Every row gives one point. The ring and each string are closed loops that go straight from each point to the next, and from the last back to the first. Before rounding, they use only three directions, however many columns there are. How many times does the string pass through the ring? Passing back the other way cancels.

Ring, 9 rows:
[[ 1.7  3.6 -1.7]
 [-2.8  5.1 -2.5]
 [-4.5  4.2 -1.2]
 [-2.8  1.5  2.1]
 [ 0.0 -1.5  4.7]
 [ 2.3 -4.1  5.2]
 [ 3.2 -4.7  4.0]
 [ 3.9 -3.3  2.0]
 [ 3.9  0.8 -0.3]]
String, 27 rows:
[[-3.0  1.2 -3.2]
 [ 2.6  3.4 -3.0]
 [ 2.2  2.8 -2.6]
 [-1.8  1.3 -3.0]
 [ 0.1  1.2 -0.7]
 [ 4.3  2.2  1.6]
 [ 5.6  4.1  0.9]
 [ 3.3  6.1 -1.6]
 [ 3.0  2.8  1.3]
 [ 1.4  2.0  1.0]
 [ 1.1  5.5 -0.2]
 [-3.6  7.1 -2.6]
 [-9.0  6.6 -4.7]
 [-8.0  4.7 -3.4]
 [-8.3  6.6 -2.9]
 [-0.9  5.3  1.3]
 [-5.8  5.5 -1.2]
 [-9.7  4.8 -3.6]
 [-8.8  5.7 -3.5]
 [-6.7  7.2 -3.0]
 [-0.7  5.1 -0.2]
 [ 0.3  2.2  0.6]
 [ 0.9  3.2  0.3]
 [ 2.2  5.5 -0.6]
 [ 1.0  6.5 -3.0]
 [-0.8  5.1 -4.3]
 [-1.9  2.1 -2.8]]
Times through: 1
String (17 x 3):
[[ 3.2 -0.7  1.7]
 [-1.3 -0.4 -0.7]
 [-1.3  0.5 -2.2]
 [ 0.9  1.0  0.7]
 [ 3.2  5.0 -0.5]
 [-1.4  8.5 -3.8]
 [-2.5  7.3 -2.2]
 [-2.6  5.8 -0.4]
 [-6.0  5.1 -0.2]
 [-8.0  1.1 -0.8]
 [-2.5 -0.2  1.0]
 [ 1.0 -0.6  3.5]
 [ 3.1 -1.5  4.9]
 [-1.0 -2.8  2.1]
 [-1.4 -5.0  1.9]
 [ 2.8 -8.0  3.5]
 [-0.4 -3.3  0.1]]
Times through: 1
